Each wall is flat, endless, passes through zero and stands at right angles to its row. A trip goes straight from one point to another. Which walls does it cross, in order?
In the rows, 128 means zero.

Walls:
(1): [164  80 167]
(2): [135 126 234]
Trips:
[ 50  99 135] to [132 141 146] => 1
[193  86 125] to [ 53  96 117] => 2, 1
[ 83 129 147] to [103 117 119] => 2
[206 155  93] to [ 64 144 162] => 1, 2
[105  93 198] to [ 80  92 147] => none
[144 146 125] to [156  66  93] => 1
[126  67 223] to [ 99  68 133] => none
[112 142 115] to [ 75 139 178] => 2
[ 99 175 156] to [131 161 142] => none
[151  68 106] to [119  28 112] => none
[80 53 74] to [ 96  72 114] => 1

Walls:
(1): [140 115 180  95  47 135 159 148]
(2): [162 174  97 125 155   7 186  61]
(3): [103  98  31 124 103 186 226  40]
(4): [140 138 113  98 162 181  10  96]
Trips:
[156 149 153  98 133  99 111 157] to [145 138 129  97  90  71  67 111] => none
[195  50  63 147 201 181 133 126] to [ 71 119  92 196 167  65 192 132] => 2, 4
[187 129 122  60 108  71 158  45] to [168  79 150 112 150  94 180 117] => none
[ 98 124 150 107 146 148 152 124] to [138 151 105 119 135 103 174 125] => 2, 1
[114 109  69  66 153 161 112 120] to [135 123 105 102 103 148 146  91] => 1, 2

Walls:
(1): [ 57 101 121 128 124  86  80 227 126 143 157 183 124 159]
(2): [151 122 178 179 155 138 172  95 198  86 145 149 153 125]
(3): [ 29 160  85  76 144 114  45 102 158 151 149 178  92  66]
(4): [176  29 163 142  89 159 173 167  99 124 111 117 113  55]
(5): [ 88 148 138 163 139  56 168 136 180 110 119 147  87 187]
Trips:
[145 174 114 124 139 155 154 170 136  77 150 188 215 101] to [ 80  80  86 118 133  92 104 161 108 174  96 135 228 160] => 2, 3
[146 190 161 167  79 156  93 249 138 153 134 122 137 184] to [168 159  92  93 119 147 133 120 121 120 160 194 120  97] => 5, 3, 1
[151  98  62  62 196 129 154  88 132 121  89 122 107 149] to [160 147 111 140 120 150 109  51 142 119 138 153 142 107] => 2
[145 132 157  98 158 128  71 109 122 194 143 153 131 200] to [105 128 109 143 143  87 146 177 160 180 136 219 225 167] => 5, 2
[ 57  29 140 110 186 165 152 108  93  82 120  97 117 184] to [ 45 152 153 169  88 186  55 136 127 131 130 112 107 134] => 2, 3, 4, 5

Walls:
(1): [ 63 197 120 111 171 153 120 177 102 187  93 145  77  93 124 150 113 195
  96 138  96 130 138 175 100  59  81 103  51 200  81 189]
(2): [132 146  30 151 135 153  85  64  88 149  62 160 170 147 189 150 171 163
 133  93 133  79  83  53 124 134 150  82  77 150 131 104]
(3): [196 138 121 116 102 152 107  94 192  56 149 155 145 158 121 150  97 115
 167 177 196 138 108 146 127 115 124 119 140 128 116 125]
(4): [174 117 115 131  71  97 161 129 144 134 115  81 145 132 164 121 182 135
 121 208 107 175 115  77 117  97  77 173  99 207 148  96]
Trips:
[150 111 115 162 188 112  64 116 203 139 119 193 114 101 158 144  72 140
 135 140 191 213 152 163  95  81 152 157  44 160  98  77] to [ 88 132 111 136  96 145  49 129 115 185 163 148 129 136 111 116 124 152
  50 175 159 160 141 128 176 147 139  93  69  54 136 140] => 4, 3
[106 130 107 122  37 122 210 100 141 120  96  45 105 164 189  63 113 119
 114  79 143 144 169 104  86  79 107 129 169  80 148 174] to [105 158 149 126 151 157 143 113  86 136 173 119 114 174  64 131 119 156
 140 107  89  44 152 165 143 124 139  69 154 136 118 135] => 4, 1
[140 137 155 167  81 145  85 131 145 120 168 103 123  97 133 196  97 154
 136 136 153 167 164  82 122 141 109 123  84 118 125  96] to [167 113 114 139 132 168 184  96 169 128 148 143  64 150 179  31 131 158
  76 116 127 177 107 112 163  51 128 191 116 120 122  83] => none
[137 141 149 158 170 109 138 133 129 106 141 157 156 214 188 123 129  97
 126 121 174 114 113  61 151 144  62 119 118 151  94 145] to [202  74 159  85 125  97 161 125 173  98 135  96 151 212 143 130  78  91
 105 130 149  70  66  83 168  79 171 119 103  97 147 156] => 2
[ 75 122 168 142 138 105 134 151 160 159 129  97 122 153 163 144 127  64
 167 176 200  65 109 105  94 151 155  91 161 100 104 153] to [162 128 129 140 156  83 159  86  86 102 140  43 122 158 124  97  94 101
 109 128 181  97 111 174 209 151  65 102 137 128 123 133] => none
[144 152  80 147 110 120  89 113 136 135 154 138 139  89 166 163 136 131
 126 163  50 177 106 159 130 164 166 125 161 125  66 156] to [136 172 145 165 137  94 113 131  65 159 135  77 154 169 249 121 114 134
 105 126  59 105 123  23 118 165 131 131  96  95 153 123] => 3, 1

Walls:
(1): [160 154 109 118 136 129 139 141 127 129 158  88 145 101 162 142 132 151
 105 213 160 138  88 158 112 111 142 107 116 153  57 156 171  99 114 170
 160 162 113 155 191  71 169 113 124 166 152 107]
(2): [108  83 127 124 131 144  75 198 166 124  26  89 125 157  73 128 137 139
 141  98 129 145 138  86 129  96 165 129 169 162 168  53 106 151 148 113
 138 129 141 123  48 102 206 174 118 115 105 118]
(3): [165 100 144 143 162 145 145 187  69 193 133 117 184  43 150 116  66 140
 108 145 141 107 178 176  93 114 155 115  65 108 244 125 154 226 129 163
  28 133 110 119 110 142 117 104 145 113 100 177]
(4): [170 205 120 175  96  96 112 126 125 114  57 119 112  71  65  87  62 116
 169 128  87 121  78 111  91 141 177 115 119 116 152  80 173  73 103 154
 127 139 119 111 108 173 131 157 121 172 152 137]
(5): [ 96 164 136 205 187 126 106 141 132 222 126  26  90 134 108 173 107 153
 135  60 159  93  87 146  21 151 159 167 147 122 119 103  75 192 113 120
 121 146 140 151 107  90  99 120 147 178  92 151]
Trips:
[195 113 182 173 118 137 128  62 138 147 146 122 187 150 146 146  46 145
 145 110  60  66 162 205 131 100 127  92  34 118 183 100 149  91 116 124
  55  90 192 158  76  62 137 115  96 153 125  75] to [135 125 133 160 142 119 170 115 159 152 171 155 122  82 123 132 135 136
 197 103 156 161 115 107 175 104 172 163 121  47 131 160 129 128 132 143
 106 169 178 117 117 132 134 137 114 109  83 146] => none
[185 148  91 171 135  87 173  76 122 108 143 127 115 116 107  47 139 136
 134 166 138 172 111 159 107 156  73 107 148 143 109  91  95 148  67  97
 186  98 132 125 155 120 159  84 116 111 146 155] to [155 156 119 119 135 154  76 108 111 170 167 140  61 102 197 124 111 161
 145 118 168 156 111 196 142 130 184  83 101 133 114 171 137 177 103  67
  91 103  77 194  81 153 172 121 147 161 150 163] => 5, 3, 4
[127 102 154  86 203  71 113 138 154 117 189  25  69  39 164 177 147 143
 151 122  64  79 102 107 161 154 146 133 140 151 125 101  71  39 111 136
 116  99 119  37  99  58  87  78 193  39 162 115] to [199 137 227 103 159 114 128 181 133  44 109  86 207  85 150 120 128 191
 141 103 147 121 140 200 100 141 149 129 208 153 111 106 137 111 128  88
 154 120  93 157  83 134 128  89  27 189 120  36] => 2, 4
[130  73 137  99 163 194 155 116 149 149 159 153 177 112 160 163  78  86
 127 109 173 127 183  76 160 147 195  80 121  85  86  67 146 156 114  75
 187 185  85  92 155 166  92 144 157 178 127 166] to [ 61  93 177 134 143 180 141 133  91 109 145 142 125 168  96 169 119 105
 141 143 108 124  95  76 139 123 125 145 168 137  86 130  85 170  94 148
 123 135 109 128  84 101  76 156 109 221  70  89] => 5, 3, 2
[128 110 170  77 148 180 105  76 104 119 165  96 132 239  86 188 104 110
 112 181 122 161  95 189 119 133 129 128 111 152 116  98  71  82 160  89
  76 130  62  72 148 122 144 152 203 166 124  82] to [ 91  78 153 133 121  99  83 101 121 163 114 164 160  96  94  62 148 125
 130 120 126  16 114 171 176 120 167  86 123 143 166 134  65 158 166 136
  74 173  88 110 138 164 147  88 165 135  59 151] => 2, 1, 3
[119 121  48 122 187 135  74 122 102 140  48  70 105  95 118 125  75 107
 139 197 166 151 148 223 144 136  65 112 122 112 183 170 111 122  88  92
 102 140 198 172  72  64 123 190  77 137 186 156] to [165 174 118 148 121 230 145  75 140 127  58  82 106 132  32 103 119 150
 115 203 138  76 122 108 113  54 150 174 136  60 126  83  40  66 143 185
 142 104 115 159 134  85 129 119 147 135  72 125] => 3
[176 112 137 140 126  80 188 164  92  93 124 190 167 196 155  91 107 182
  98 123 119 132 129 135 148  95  92 141 124 143 116  49 205 129 145  58
 199 108  91 142 108  51 150 148 140 138  99 165] to [137 175 167   7 111 121 102 172 157  89 148 100 122  99 169 103 149 126
  90 109 113 171 113 100 175 107 100 163  42 101  67 128 104 161 128 170
 110 150  73 103 133  95 164 135 116 118 103  52] => 2
[171 167 124 223  59 218 138 141  86  49 114 174  76 137  68  63 154  67
  79 164 102 157 112  61 103 122  84 146 156 126  90 167 113  98 114 106
 180 108 150 106 143  84 127 103 146 148 157 120] to [191 117 157 116 138 102  75 181  83 120 175 104 107 109 148 155 134 176
 150 164 139 119 151 166  48  58 114 140 214 130 161 127 107 108 118 150
 135 100 160  73  76  61 174 213 133 140 145 155] => 2, 5, 3
[163 132  88  82 139 146 178 140  89 138 129 119  66  95 122 197 132 211
 101 201 192  56  86 118 113 101 176 119  90 130 161  76 162  75 133 131
  83 128 101  88 126  63 114  75 167 102 195 115] to [115 159 151 123  97 126 122 153 150 179  67  73 172 129 135 185 155 113
 123  75 112 196 126 107 166 116 119  67  56 145  69 102  92 140 171 148
 163 168 162  59 223  43 160 102  86  50 109 103] => 4, 2, 3
